Every row gives one point. A path goes straight from each point to the next, and from the last back to the first. The post is the endless flat space through its rows: a point in 2 columns, a line in 3, a plane in 4, and so on, so that a path can go around it. How many times does the path go around the post? Going back the other way cancels.

Post:
-0.01  -0.12
Path, 27 rows:
0.01  0.13
-0.18  0.19
-0.42  0.18
0.09  0.21
0.13  -0.12
0.23  -0.35
-0.01  -0.42
-0.18  -0.17
-0.29  -0.22
-0.20  0.21
0.13  0.28
0.13  -0.06
0.20  0.26
0.37  -0.09
0.11  -0.40
-0.21  -0.53
-0.51  -0.05
-0.28  0.17
0.10  0.36
0.28  0.26
0.22  -0.06
0.39  -0.41
0.01  -0.65
-0.26  -0.38
-0.48  0.04
-0.07  0.22
0.16  0.03
Times around: 3

Post:
0.21  -0.56  0.07  -0.02  -0.51  0.02
0.13  -0.12  0.32  -0.11  -0.14  -0.19
0.41  0.20  -0.06  -0.02  0.07  0.34
-0.10  -0.13  -0.49  -0.25  0.26  -0.31
-0.24  0.15  -0.28  0.04  0.47  -0.08
Path (13 x 6):
0.23  0.10  -0.35  0.23  0.22  0.10
0.26  -0.36  -0.45  0.11  0.01  0.28
0.06  -0.06  0.12  -0.17  0.11  -0.05
-0.57  -0.26  -0.30  -0.01  -0.40  -0.03
-0.12  -0.23  -0.12  0.09  -0.33  -0.06
-0.27  -0.10  -0.16  -0.34  0.09  0.10
0.74  -0.15  0.09  -0.66  0.14  0.24
-0.14  -0.35  -0.10  0.16  0.09  -0.16
0.28  0.15  -0.22  0.13  -0.22  -0.03
-0.05  0.57  -0.05  -0.45  0.11  -0.07
-0.03  -0.55  -0.23  -0.42  -0.17  -0.07
-0.21  -0.25  -0.46  -0.35  -0.04  0.11
-0.18  0.18  -0.18  -0.08  0.03  -0.51
Times around: 0

Post (10 x 11):
-0.01  -0.24  0.57  0.57  -0.04  0.42  -0.07  -0.48  0.05  -0.28  -0.46
0.17  0.35  0.02  0.15  0.13  -0.43  0.28  0.39  0.16  -0.45  0.25
0.03  -0.05  0.04  0.05  0.14  0.24  0.28  0.27  0.06  -0.45  0.12
-0.15  -0.08  -0.02  0.10  -0.10  -0.09  0.68  0.24  0.16  -0.05  0.06
0.02  0.10  -0.44  0.00  0.02  0.01  -0.06  -0.25  0.36  0.02  -0.14
0.47  0.11  0.25  -0.18  -0.14  -0.09  0.23  -0.27  -0.17  -0.12  -0.24
0.04  0.14  -0.44  0.15  0.29  0.15  -0.24  -0.49  -0.22  0.60  -0.01
0.30  -0.02  -0.31  -0.04  -0.13  -0.23  0.28  0.63  0.01  0.24  0.22
0.05  -0.15  0.51  -0.04  -0.07  0.27  -0.06  -0.34  0.30  -0.17  0.05
-0.24  0.18  -0.31  0.10  -0.42  0.35  -0.38  -0.02  -0.16  -0.07  0.41
Path:
-0.14  0.01  0.00  -0.12  -0.73  -0.31  -0.11  -0.11  0.12  -0.13  -0.44
0.40  -0.35  -0.10  0.16  -0.10  0.16  -0.06  0.30  -0.18  -0.11  0.10
-0.06  0.31  -0.38  0.56  0.10  0.17  -0.03  -0.12  0.14  -0.28  0.34
-0.05  -0.03  -0.17  0.32  -0.03  0.32  0.51  0.26  0.62  -0.17  -0.07
0.21  0.06  -0.26  0.43  0.05  -0.32  0.33  -0.17  0.11  -0.18  0.06
0.22  0.06  -0.15  0.30  0.66  -0.14  -0.06  0.03  -0.06  0.10  0.12
-0.10  0.15  0.03  0.29  0.46  -0.74  0.27  0.34  0.49  0.21  -0.26
0.02  0.29  -0.02  -0.26  0.08  0.32  0.07  0.21  0.11  -0.06  0.19
0.34  0.28  -0.16  0.55  -0.08  -0.18  0.10  0.27  0.38  -0.12  0.05
0.16  -0.18  -0.27  -0.04  -0.06  0.46  0.35  -0.38  -0.30  -0.57  0.08
0.02  -0.25  0.34  -0.02  0.28  0.15  0.06  -0.23  0.20  -0.23  -0.08
0.25  -0.45  0.29  -0.18  0.08  0.16  0.07  0.24  0.23  0.43  -0.37
0.33  -0.07  -0.06  0.26  -0.46  0.04  0.08  0.63  0.36  -0.43  -0.37
-0.02  0.13  -0.09  0.22  -0.05  0.23  -0.01  -0.13  0.06  -0.13  0.15
0.06  0.45  -0.45  0.01  0.13  -0.16  0.02  0.17  0.38  0.24  0.04
0.52  0.15  -0.29  0.08  -0.10  0.40  -0.25  -0.13  -0.12  0.20  -0.10
0.02  -0.35  0.31  0.57  0.00  0.27  -0.06  0.30  -0.03  -0.29  0.49
0.07  -0.39  -0.02  0.05  0.07  0.02  -0.15  -0.24  0.17  -0.27  -0.18
-0.12  0.34  0.39  -0.22  -0.28  -0.39  -0.02  -0.28  0.16  -0.05  0.31
0.04  0.59  -0.03  0.03  -0.11  0.16  -0.23  -0.38  0.14  0.09  -0.19
0.05  0.34  -0.71  0.05  -0.06  0.39  0.01  0.09  0.05  -0.09  -0.06
0.20  0.46  0.33  -0.18  -0.05  -0.19  -0.36  -0.03  0.30  0.08  -0.01
Times around: 2

Post, 13 rows:
-0.06  -0.15  0.32  0.07  0.01  0.31  0.12  -0.20  -0.31  0.01  0.46  -0.15  -0.15  -0.12
-0.11  0.10  0.20  0.48  -0.12  0.62  -0.39  -0.28  -0.39  -0.03  0.14  0.10  0.16  0.06
0.04  0.03  0.14  0.42  0.35  -0.31  0.34  -0.15  0.36  -0.16  0.18  -0.10  0.02  0.20
0.45  -0.11  -0.30  -0.09  -0.21  0.27  0.16  0.07  0.43  -0.17  0.29  0.08  -0.21  0.46
-0.08  -0.01  -0.14  0.00  0.30  -0.05  -0.21  -0.49  0.13  0.02  -0.06  0.11  0.17  -0.30
0.41  0.42  -0.15  0.08  0.12  0.57  -0.08  -0.25  -0.13  0.36  0.19  0.23  -0.21  0.02
-0.11  0.30  0.06  0.13  0.01  0.67  -0.03  0.02  -0.39  -0.02  -0.21  0.21  -0.19  -0.22
-0.17  0.38  0.05  0.04  0.21  0.27  -0.54  0.14  -0.30  0.14  0.22  0.09  -0.08  -0.17
0.13  0.07  -0.19  0.11  0.51  -0.22  0.43  -0.09  0.15  -0.34  0.22  -0.15  0.50  0.36
0.39  -0.07  -0.59  -0.01  -0.51  -0.20  0.41  -0.05  0.24  0.37  0.12  -0.16  0.04  0.27
0.18  0.24  -0.55  -0.06  -0.22  0.23  0.16  -0.35  0.25  0.04  0.06  -0.35  -0.20  0.47
0.02  0.17  0.48  0.07  0.43  0.79  -0.33  0.07  0.00  0.22  -0.01  0.04  0.12  -0.07
0.62  0.22  -0.64  0.15  -0.40  0.34  0.19  0.00  0.31  -0.03  0.23  -0.35  -0.18  0.02
Path:
-0.08  0.08  -0.47  0.12  0.29  0.09  -0.11  -0.34  -0.13  0.04  0.22  -0.13  -0.06  0.22
0.24  -0.09  0.07  0.06  0.00  0.26  0.12  -0.04  -0.11  0.54  -0.06  -0.04  -0.35  0.12
0.16  -0.17  -0.27  -0.08  0.10  -0.05  -0.03  -0.59  0.35  -0.12  0.16  -0.53  0.38  0.31
0.36  0.34  -0.22  0.40  -0.52  0.25  -0.16  -0.80  -0.03  -0.16  0.38  -0.15  -0.10  0.07
0.40  0.54  -0.28  0.13  0.30  0.22  0.15  -0.52  0.11  0.24  0.12  -0.13  0.07  0.09
-0.04  0.08  -0.17  -0.15  -0.06  -0.25  0.27  -0.23  0.22  0.00  0.44  0.07  0.04  -0.16
0.15  -0.20  0.12  0.11  0.03  0.43  0.13  0.04  0.06  -0.01  0.35  -0.02  0.03  0.03
0.31  -0.03  -0.75  0.04  0.02  0.05  -0.35  -0.50  0.20  -0.02  -0.03  0.22  -0.18  -0.06
0.20  0.19  0.11  0.11  0.13  0.50  0.12  -0.20  -0.20  0.16  -0.06  -0.19  -0.02  0.12
0.23  0.31  -0.08  0.05  -0.01  0.53  0.00  -0.54  0.02  -0.35  -0.11  -0.21  -0.58  0.56
0.54  0.09  -0.17  0.24  0.04  0.32  -0.33  -0.15  0.01  0.27  0.20  0.03  -0.31  0.25
0.24  -0.11  -0.03  0.43  0.26  0.25  0.11  0.05  -0.19  -0.73  0.22  -0.10  0.03  0.26
0.34  -0.11  -0.13  0.22  -0.05  -0.30  0.14  -0.06  0.05  0.01  0.27  0.22  0.28  0.22
0.74  0.30  -0.25  0.16  -0.40  0.22  0.20  -0.41  0.47  0.28  0.35  -0.17  0.11  0.19
-0.45  0.33  0.04  0.01  0.10  0.35  0.08  0.04  0.09  -0.03  -0.11  -0.01  0.02  0.05
0.03  0.13  -0.21  0.48  0.02  0.72  0.40  -0.47  0.16  -0.30  -0.37  -0.02  0.05  0.33
0.12  -0.13  -0.01  0.10  0.09  0.23  -0.32  -0.18  0.25  0.29  -0.09  -0.29  -0.21  -0.27
0.35  -0.26  0.09  -0.05  0.00  0.38  0.15  0.02  -0.40  0.22  0.11  0.11  -0.18  0.08
0.01  -0.05  -0.07  0.46  0.11  0.06  0.09  -0.45  -0.20  0.28  0.00  -0.55  -0.02  0.14
-0.17  0.65  0.12  0.43  0.13  -0.09  -0.30  0.08  -0.55  -0.10  0.11  -0.27  -0.05  0.28
0.29  0.52  0.14  0.45  0.00  0.08  0.11  -0.31  -0.06  0.43  0.30  -0.48  0.38  0.08
-0.09  0.19  -0.12  0.07  -0.31  0.18  -0.06  0.14  -0.10  0.08  0.15  0.20  0.16  -0.17
0.20  0.60  -0.37  0.35  0.45  0.18  0.15  -0.26  0.21  0.53  0.16  0.32  -0.10  0.27
0.14  -0.17  -0.27  0.12  -0.21  0.35  0.28  0.13  -0.08  0.13  -0.09  0.05  0.17  -0.05
0.29  0.34  -0.09  0.43  -0.06  0.60  0.20  -0.02  0.03  0.10  -0.23  -0.15  -0.08  0.41
0.39  0.36  0.32  -0.03  0.23  0.24  -0.31  0.23  -0.10  -0.22  0.73  -0.23  -0.13  0.19
0.07  0.29  0.14  -0.36  0.23  -0.03  -0.29  0.07  0.05  0.37  0.27  -0.09  -0.05  0.01
-0.11  0.47  0.24  0.08  0.12  0.38  0.25  0.28  -0.03  -0.36  0.24  -0.18  0.00  0.21
-0.15  0.42  -0.18  0.17  0.13  0.48  -0.04  -0.11  0.03  0.18  -0.33  -0.06  0.23  0.14
Times around: 4

Post (17 x 18):
-0.24  -0.41  0.32  0.08  -0.21  0.47  0.01  0.07  -0.01  0.07  -0.12  0.06  -0.41  -0.09  0.15  -0.06  0.34  -0.13
0.31  0.09  -0.53  0.44  -0.28  -0.02  0.15  0.12  0.04  -0.03  0.01  -0.11  -0.01  -0.05  0.30  -0.26  0.06  0.32
-0.18  -0.54  -0.10  0.26  0.11  0.30  0.14  -0.13  -0.37  -0.37  -0.74  0.08  -0.19  -0.33  -0.17  0.40  0.23  -0.12
-0.38  -0.45  -0.34  -0.94  -0.27  -0.21  -0.42  -0.72  0.40  0.17  0.05  -0.96  0.08  0.43  0.73  0.23  -0.45  -0.68
0.09  0.05  0.26  -0.02  0.13  0.07  -0.33  -0.20  -0.07  0.14  0.01  0.03  0.06  -0.09  -0.03  -0.34  0.13  -0.43
-0.14  -0.21  0.28  0.24  -0.17  -0.06  0.24  0.02  -0.16  0.05  -0.14  -0.05  0.14  -0.25  -0.04  -0.06  -0.16  -0.20
0.05  0.03  0.06  -0.02  -0.22  -0.25  0.21  0.48  0.31  -0.28  -0.24  0.07  0.08  0.48  -0.11  0.17  0.00  0.21
-0.14  -0.20  0.06  0.17  -0.12  -0.43  -0.01  0.03  0.05  0.05  -0.10  0.26  -0.26  -0.26  0.07  -0.12  -0.08  -0.28
0.09  0.12  0.04  0.18  -0.22  -0.28  0.06  0.40  0.35  0.27  -0.18  0.08  0.22  -0.31  0.10  -0.03  0.07  0.15
-0.10  -0.23  0.23  0.07  0.02  -0.19  -0.16  0.11  -0.22  -0.05  0.07  0.30  0.17  0.06  0.16  0.11  0.22  0.11
0.12  0.01  -0.03  -0.07  0.01  0.08  0.32  -0.37  -0.21  0.21  -0.20  0.19  0.10  -0.16  0.14  0.12  0.09  -0.11
0.04  -0.16  -0.32  0.22  -0.05  0.00  0.09  0.26  -0.08  0.14  -0.25  0.27  0.06  -0.13  -0.42  0.00  -0.21  0.23
0.14  -0.38  -0.12  0.17  -0.20  -0.06  -0.03  0.14  0.01  0.24  0.19  0.16  -0.01  -0.26  -0.05  0.03  0.00  -0.57
0.04  0.48  -0.11  0.40  0.16  0.06  -0.24  0.00  -0.25  0.06  0.20  0.25  0.07  -0.48  0.27  -0.03  -0.20  -0.30
0.30  -0.14  -0.23  -0.06  -0.22  0.16  -0.22  0.08  0.10  -0.49  0.42  0.11  -0.32  -0.36  0.15  -0.01  -0.37  0.34
-0.76  0.11  0.10  -0.45  -0.51  0.40  0.16  -0.24  0.20  -0.17  -0.13  0.07  0.35  -0.07  -0.19  0.00  0.19  -0.37
0.02  -0.09  -0.16  0.65  0.04  0.03  -0.21  -0.30  -0.20  -0.28  0.20  -0.19  -0.46  -0.23  0.14  0.49  0.12  0.18
Path:
-0.06  0.33  0.01  0.31  -0.08  -0.25  0.14  -0.49  -0.48  0.24  -0.31  -0.29  -0.11  0.00  0.12  0.46  0.02  0.35
-0.26  0.12  0.30  0.30  0.23  -0.23  -0.18  -0.16  -0.32  0.24  0.42  -0.04  -0.27  0.02  -0.13  0.32  0.00  -0.60
-0.01  -0.57  -0.02  0.27  0.06  -0.06  0.56  -0.36  -0.48  -0.05  -0.17  0.03  0.12  -0.42  -0.35  0.52  -0.11  -0.28
0.43  0.15  -0.14  0.07  0.15  0.13  0.11  0.22  -0.34  -0.25  -0.25  0.06  0.03  0.13  0.28  -0.02  0.02  0.07
0.02  -0.67  0.02  0.03  -0.47  -0.09  -0.13  0.02  0.03  0.49  0.01  -0.27  -0.07  0.46  -0.06  0.41  0.24  -0.55
-0.35  0.01  0.10  -0.16  -0.48  -0.01  -0.08  0.12  0.36  -0.24  0.24  -0.34  -0.24  -0.24  -0.06  0.55  -0.42  -0.58
-0.11  -0.10  -0.15  0.00  0.08  0.10  0.14  -0.36  -0.17  -0.09  0.01  -0.05  -0.17  -0.61  -0.26  0.04  0.03  -0.54
0.07  -0.17  -0.36  0.05  -0.32  0.24  0.50  -0.38  -0.11  0.27  0.45  -0.21  -0.01  -0.04  0.21  0.16  0.22  -0.58
0.04  0.20  -0.10  -0.27  -0.28  -0.25  -0.33  -0.10  0.49  0.12  -0.10  -0.13  -0.41  -0.37  0.70  -0.33  0.13  0.02
-0.08  0.42  0.02  0.01  -0.44  -0.19  -0.45  -0.06  0.44  -0.08  0.04  -0.23  -0.09  -0.40  0.26  0.26  -0.08  -0.09
-0.25  0.21  -0.06  0.58  0.14  -0.09  -0.49  -0.39  -0.11  0.00  0.05  -0.14  -0.17  -0.03  0.50  0.03  0.19  -0.03
0.19  0.35  0.10  -0.59  -0.21  0.26  -0.20  -0.32  0.47  -0.16  0.40  0.11  -0.13  -0.38  0.57  -0.56  -0.06  0.17
-0.12  -0.36  0.28  -0.24  -0.03  -0.36  -0.09  -0.08  0.11  -0.07  0.13  0.51  0.12  -0.33  -0.17  -0.43  -0.16  -0.42
-0.12  -0.17  0.53  0.20  -0.13  -0.11  -0.27  0.18  -0.12  -0.36  -0.26  0.16  -0.08  -0.20  0.01  -0.56  -0.42  -0.18
0.36  -0.34  -0.13  0.03  0.24  0.06  0.12  -0.15  -0.30  -0.27  0.01  0.33  0.11  -0.06  0.39  0.38  -0.64  0.05
-0.18  -0.04  0.25  0.41  0.08  -0.27  -0.27  0.36  0.34  -0.34  0.15  0.33  -0.31  -0.47  -0.15  -0.24  0.13  -0.32
-0.21  0.34  -0.14  -0.20  -0.21  0.12  0.13  0.30  -0.05  -0.15  0.10  0.45  0.35  -0.02  0.04  0.19  0.10  0.28
0.11  -0.12  -0.08  -0.03  -0.23  -0.28  -0.35  -0.05  -0.23  0.43  0.18  -0.21  -0.45  0.02  0.48  -0.02  -0.31  -0.06
0.05  -0.38  0.01  0.12  -0.23  -0.22  -0.17  0.17  0.42  0.20  0.15  0.09  -0.36  0.12  -0.39  0.62  -0.21  0.03
0.03  -0.35  -0.12  0.05  0.27  0.15  0.03  -0.29  0.12  -0.11  -0.22  0.38  0.04  -0.16  -0.20  -0.02  0.28  -0.37
0.14  0.19  -0.02  -0.09  0.18  0.32  0.00  0.17  0.01  0.08  -0.05  0.05  0.31  0.18  0.36  0.11  0.37  0.12
0.12  0.18  -0.45  0.27  0.04  0.23  0.05  0.07  -0.58  0.26  -0.20  0.05  -0.03  -0.35  0.00  0.46  0.00  0.35
-0.19  -0.15  -0.14  -0.57  -0.47  -0.10  -0.14  -0.32  0.31  0.05  0.01  0.19  -0.27  -0.57  0.58  0.27  -0.04  0.16
0.26  -0.14  0.12  -0.15  -0.14  -0.05  -0.45  0.09  0.30  0.03  -0.32  -0.11  0.11  0.16  0.06  0.00  -0.20  -0.18
Times around: 2

Post (17 x 18):
-0.09  -0.05  0.21  -0.04  0.05  -0.12  0.00  -0.22  -0.20  -0.28  0.22  -0.11  -0.16  0.13  -0.09  0.00  0.52  -0.34
-0.37  0.22  0.10  -0.10  -0.10  -0.11  -0.29  0.34  0.08  0.14  -0.41  0.14  0.47  -0.06  0.32  0.13  -0.15  0.14
0.20  0.43  0.03  0.00  0.03  -0.03  -0.23  -0.29  -0.36  0.02  0.11  -0.06  -0.14  -0.06  -0.09  0.27  -0.11  -0.18
-0.15  0.30  -0.15  -0.05  0.25  -0.05  -0.04  0.53  0.27  -0.25  -0.08  0.37  0.14  -0.06  0.01  0.18  -0.25  0.23
0.17  -0.11  -0.07  0.25  -0.29  -0.41  -0.04  -0.28  -0.27  -0.01  0.05  0.06  -0.17  0.01  -0.25  -0.20  0.23  -0.11
-0.31  -0.46  -0.04  -0.01  -0.28  0.12  -0.33  0.74  -0.01  0.81  -0.11  -0.12  -0.14  0.15  -0.16  0.07  0.05  0.43
0.10  -0.08  0.08  -0.24  -0.23  -0.38  -0.13  0.02  -0.30  0.08  -0.12  -0.37  -0.24  -0.23  -0.37  0.05  0.43  0.20
-0.01  0.24  0.09  0.11  0.03  -0.15  -0.33  -0.03  0.23  0.20  -0.21  -0.24  -0.12  -0.18  0.08  -0.02  -0.18  -0.35
-0.10  -0.16  -0.33  0.03  -0.01  0.26  -0.04  0.09  -0.04  0.00  -0.13  -0.03  0.20  -0.33  0.02  0.11  0.03  0.22
-0.06  0.13  -0.08  -0.16  -0.42  0.10  0.31  0.16  0.40  -0.33  -0.25  0.27  0.15  0.13  0.10  0.46  -0.07  0.19
-0.05  0.07  0.07  0.12  -0.02  -0.05  -0.08  -0.13  -0.42  -0.10  -0.20  -0.30  -0.18  0.09  0.10  -0.27  -0.11  -0.08
-0.38  0.23  0.13  0.21  -0.03  0.28  -0.16  0.22  0.28  -0.02  -0.26  0.20  0.45  -0.15  -0.19  0.06  -0.31  0.28
0.09  0.34  0.21  0.20  -0.06  0.20  -0.16  -0.25  -0.19  0.21  -0.05  0.11  -0.26  -0.26  0.21  -0.58  0.17  -0.18
0.16  0.18  0.27  0.32  0.13  -0.18  0.06  0.09  -0.38  0.38  -0.22  -0.19  -0.14  -0.32  -0.05  -0.07  0.21  -0.12
0.20  0.37  0.03  0.42  -0.30  -0.29  -0.38  -0.08  -0.43  -0.07  -0.01  -0.33  -0.17  -0.10  0.02  0.02  0.35  -0.08
0.10  0.28  -0.18  0.09  0.09  0.15  -0.06  0.26  0.21  0.19  0.01  -0.13  0.50  0.03  0.21  -0.19  -0.12  0.35
-0.57  0.37  -0.25  -0.04  -0.12  0.13  0.30  0.35  0.26  -0.21  -0.14  0.33  0.21  -0.09  -0.12  0.00  -0.22  0.07
Path, 24 rows:
-1.00  -0.03  0.10  -0.01  0.03  0.22  0.39  0.42  -0.12  0.02  -0.35  0.45  0.00  0.14  0.02  -0.36  -0.18  0.43
-0.14  -0.08  -0.10  -0.24  -0.56  0.08  -0.08  -0.33  -0.18  -0.35  -0.24  -0.04  -0.03  -0.18  -0.04  0.47  -0.04  0.21
0.18  -0.04  -0.24  -0.42  -0.36  -0.12  0.12  0.13  -0.16  -0.41  0.15  0.20  0.02  0.27  0.46  0.26  0.44  -0.14
-0.28  0.42  -0.28  -0.08  0.43  0.33  -0.87  0.18  -0.22  0.27  -0.14  -0.41  0.07  -0.03  0.13  -0.28  -0.33  0.08
0.30  0.37  -0.05  0.17  -0.21  -0.19  -0.39  -0.40  -0.16  -0.26  -0.35  -0.38  0.35  -0.25  -0.13  0.21  0.39  -0.05
0.16  0.20  0.09  -0.05  -0.38  -0.27  -0.10  0.06  -0.09  -0.32  0.18  0.00  -0.11  0.36  -0.38  0.35  0.07  -0.25
-0.01  0.58  -0.34  0.51  -0.08  -0.11  -0.12  0.23  0.37  -0.16  0.05  -0.12  0.04  -0.17  -0.38  0.40  0.15  -0.25
-0.01  0.04  0.27  -0.26  0.25  -0.17  -0.30  0.12  0.00  0.35  -0.13  -0.60  0.09  0.09  -0.22  0.51  0.18  -0.10
0.09  0.18  -0.14  0.10  -0.52  0.40  0.10  -0.07  -0.26  0.10  -0.20  0.18  -0.03  -0.39  -0.30  0.33  0.04  0.14
-0.10  0.39  -0.16  -0.09  0.10  0.01  -0.04  0.45  -0.14  -0.19  0.09  0.06  -0.28  -0.14  -0.23  0.43  -0.33  -0.06
0.21  -0.05  -0.23  0.05  -0.81  -0.11  0.37  0.05  0.15  0.16  -0.02  -0.13  0.10  0.01  0.36  -0.47  0.82  0.47
-0.58  0.70  0.21  -0.08  -0.19  -0.13  -0.14  0.46  -0.03  0.03  -0.19  0.11  0.03  0.14  -0.32  0.45  0.17  0.40
0.07  0.20  -0.15  0.21  -0.08  0.26  -0.03  -0.41  -0.78  -0.62  -0.08  0.15  0.21  0.07  0.07  -0.35  -0.04  0.31
-0.25  -0.01  0.23  -0.30  -0.45  -0.05  -0.44  -0.27  0.14  0.24  -0.46  -0.60  0.04  0.12  0.12  -0.22  0.01  0.16
-0.20  -0.43  0.13  0.03  0.57  0.16  0.03  0.07  0.04  0.68  0.10  -0.01  -0.04  0.45  -0.18  -0.25  -0.41  -0.06
-0.53  0.18  -0.06  -0.19  0.27  -0.26  -0.04  0.57  0.19  -0.07  0.00  0.11  0.00  0.04  -0.25  0.71  0.03  0.07
-0.29  0.09  -0.01  0.33  -0.22  -0.03  -0.09  0.34  -0.18  0.56  -0.51  -0.25  -0.09  -0.11  0.34  0.28  0.05  0.36
-0.05  0.29  -0.05  -0.41  0.07  0.26  -0.35  -0.24  -0.38  -0.51  -0.38  -0.68  -0.09  -0.55  0.01  0.08  0.38  0.33
0.08  0.03  -0.41  -0.57  0.09  0.27  -0.11  -0.01  0.14  -0.17  -0.07  -0.11  -0.13  -0.30  -0.13  0.13  -0.12  0.04
0.14  0.37  -0.39  -0.10  -0.05  -0.05  -0.22  0.28  0.14  -0.29  0.20  0.38  0.33  0.08  -0.20  0.25  -0.37  0.35
0.39  0.38  0.21  -0.19  -0.72  0.01  -0.23  -0.25  -0.07  -0.59  0.32  0.07  -0.05  -0.12  -0.08  0.29  0.61  0.01
0.05  0.20  0.29  0.33  -0.38  -0.67  0.06  0.29  -0.07  0.24  0.18  0.11  0.10  -0.27  0.02  -0.29  0.68  -0.06
0.21  0.11  -0.28  -0.29  -0.12  0.34  -0.43  0.44  0.05  0.29  0.11  0.19  -0.04  -0.22  0.07  0.36  -0.01  0.00
-0.13  -0.10  -0.22  0.00  0.29  0.25  -0.28  0.16  -0.15  0.55  0.22  0.14  -0.15  -0.02  -0.02  -0.76  0.44  -0.05
Times around: 0
